Each row of a before or after table is a point. One or more steps were done to the points. Then noise was added and the rows were shuffled. The steps act on how far a point lies along the listed directions, d1 being the first. Name the steps. A step turns or swaps two directions, mirrors them in a line or flattens them onto one, adds a multiple of one to another, or multiplies one. Angles are multiples of 10 degrees, from the lower direction toward the higher: turns from -170 to 170, lines from 10 to 170 but not 90. Use the fewest steps. Two steps may share a direction if one is a turn and the other turns, adds or multiplies; they go together, in the order done. Otherwise the lowest direction goes first.

Directions:
(1): [-22  28 -47]
(2): [-42 -41  -6]
(3): [-36  31  35]
Before (13 x 3):
[[ -1 -15   4]
 [ 26  26  -6]
 [ 10  16   9]
 [  3  30 -12]
 [-11   8 -15]
 [  0  -7  12]
 [ -6  21 -16]
 [-23   6 -18]
 [-28  11  -7]
 [ -8   4  -9]
 [ -4 -12  -3]
 [  3  18 -24]
 [ 13 -40  60]]
After (13 x 3):
[[-35  27 -57]
 [-16 -17  22]
 [  5 -14  17]
 [ -2 -24  18]
 [ 20  -5  23]
 [ 11   9  28]
 [ 10  -5  25]
 [  1  20   7]
 [ -5  -6 -16]
 [-10   4 -10]
 [  0 -10 -10]
 [ 24  28  15]
 [  2  -7  10]]
Steps: multiply d1 by -1; turn d2 and d3 by -20 degrees

Directions:
(1): [ 45 -25  -1 -52  22 -43 -17 -25]
(2): [ 36  -1 -32  48  19 -32  52   6]
(3): [-49 -39  11 -24  21 -27  33  43]
(4): [-12  19  60  26  54 -11  -1 -30]
Before (12 x 8):
[[  8   0  11   5  10   0  -5 -15]
 [  8 -12 -23 -11 -23  -3   9  18]
 [  3  -1  -6   9   6 -20  11   6]
 [ -6  19   1  15 -18  19   3   5]
 [  0   8  -2 -20 -17  20 -15  -2]
 [ 19  13   3   3   1   9 -14 -15]
 [ -7  -7 -26 -12 -22   0  11   7]
 [  2  32  10  24 -12  31 -27 -27]
 [ 14   2 -10 -17  -2 -13 -17 -10]
 [-17  20  29  -1 -15  32 -15 -15]
 [ 15   8  -1   7   3  -2  -4 -18]
 [ -5  -4  -3  14   9  -2  11   8]]
After:
[[ 17  10 -16  -1 -10   9  -1  -3]
 [ 18   0   6  13  11  -3  -1 -17]
 [ 24   6  -7  18  13  -4   7  -9]
 [ -9  18  -2  25 -14  13  16  12]
 [ 15   1  -5   9  10 -13   9  -8]
 [-21 -15 -19 -21 -16   0  13  14]
 [-13 -23 -14 -27 -18  -8  14  31]
 [ 20  37   8  36 -17  30  -1 -27]
 [-16  -6   5   6   5   4   3   8]
 [ 21  32 -14  62   0  14   7 -20]
 [-11  -8   5  -6   6 -16   2  11]
 [ 18  -3 -17 -16   4 -24  -8  -7]]
Steps: multiply d1 by 1.3; turn d2 and d3 by 70 degrees; add -0.7 times d4 to d3
